Every row gives one point. Before rounding, the points of a table are all equally far from one centre. They may lie mostly on one side of it. Where is the centre, to within rounding?

Points (7 x 2):
[[ 28  27]
 [-35  48]
 [-18  57]
 [-31  51]
 [ 25  36]
 [-40  -3]
 [ 25   3]]
Centre: [-10  19]

Points (8 x 4):
[[-40  -7 -37 -20]
 [ 12 -34 -26 -25]
 [  9  17 -14   7]
 [ -1 -22  -7 -60]
 [-41  10 -17  -1]
 [ 17  24  -8  -7]
 [ 10   4 -16  11]
 [-48   8  -3 -11]]
Centre: [-10  -3  -9 -24]

Points:
[[ 42  50  38   4  -6  55   4 -12  21]
 [ 10  32 -30   3  16  32 -11 -49  26]
 [ 14   3  13  15  43 -31  -7  18 -18]
 [-17  -3  35   0   4 -13  25 -59  10]
 [ 23 -38  17 -19 -25  27  55 -18  21]
 [-12  -6 -21 -41  50  30   5  30  21]
 [ 45 -42 -41 -32   5  19 -16  -7  23]
 [ 27  33  31  29  25 -35  10 -15  44]
 [ 22  -7  20  21  54 -15 -17  -3  15]
 [ 28  -2   9 -15 -58  15 -18  20   7]
 [ 51 -35  13   4  21  30  17 -28  44]
 [ 56 -53   3  -6  -3  -3  -2   7   3]
 [ 56  46 -12 -26 -44  42 -14 -27   4]
 [ 60   7  46 -24  -6  11  39 -12 -52]]
Centre: [ 33  19  11 -45   9  -5  12 -11  15]

Points:
[[-27 -27  -2 -28   9 -17  12   2 -25 -15 -23  14]
 [ -8 -49  10 -11  -2 -60 -22  25  21 -18 -12 -12]
 [ 18 -14  -8 -19  -2 -29  13 -13   4 -10 -28   1]
 [  6 -18  15  -5   0   4  -1  26  -5  16   5 -15]
 [ 31  -2  -1 -25  14 -51  -4  13  -3 -13   1   9]
 [  3 -27  -7 -18   3 -26   6  -9  28 -28 -32  -8]
 [ -8   2 -19 -29  -6 -35 -42  22 -35  -6  -9   0]
 [ 10 -24   4 -21  35 -35   2   6   0 -14  10  30]
 [-15 -30 -14 -16  35 -17   5 -17   8  -5  -4 -15]
 [ 14 -10  -4  -8  -5 -40  10  -5 -18 -37 -24  19]
 [-31 -12 -14 -10  27 -33 -14   3  -6  29  12   8]
 [-15 -21  -5  20 -18 -45  -4  20   0 -44 -10  32]
 [ -1   5  25 -24   7 -47   7  13  -8 -13  15  -3]
 [ -2 -16  -5  -7  39 -55   9  -7  -1 -24   2  18]
 [-17  15  16 -26  30 -55 -15  35  -7 -11  -6  18]]
Centre: [-11 -11   3   4  11 -28 -23  12  -1 -13 -14   3]
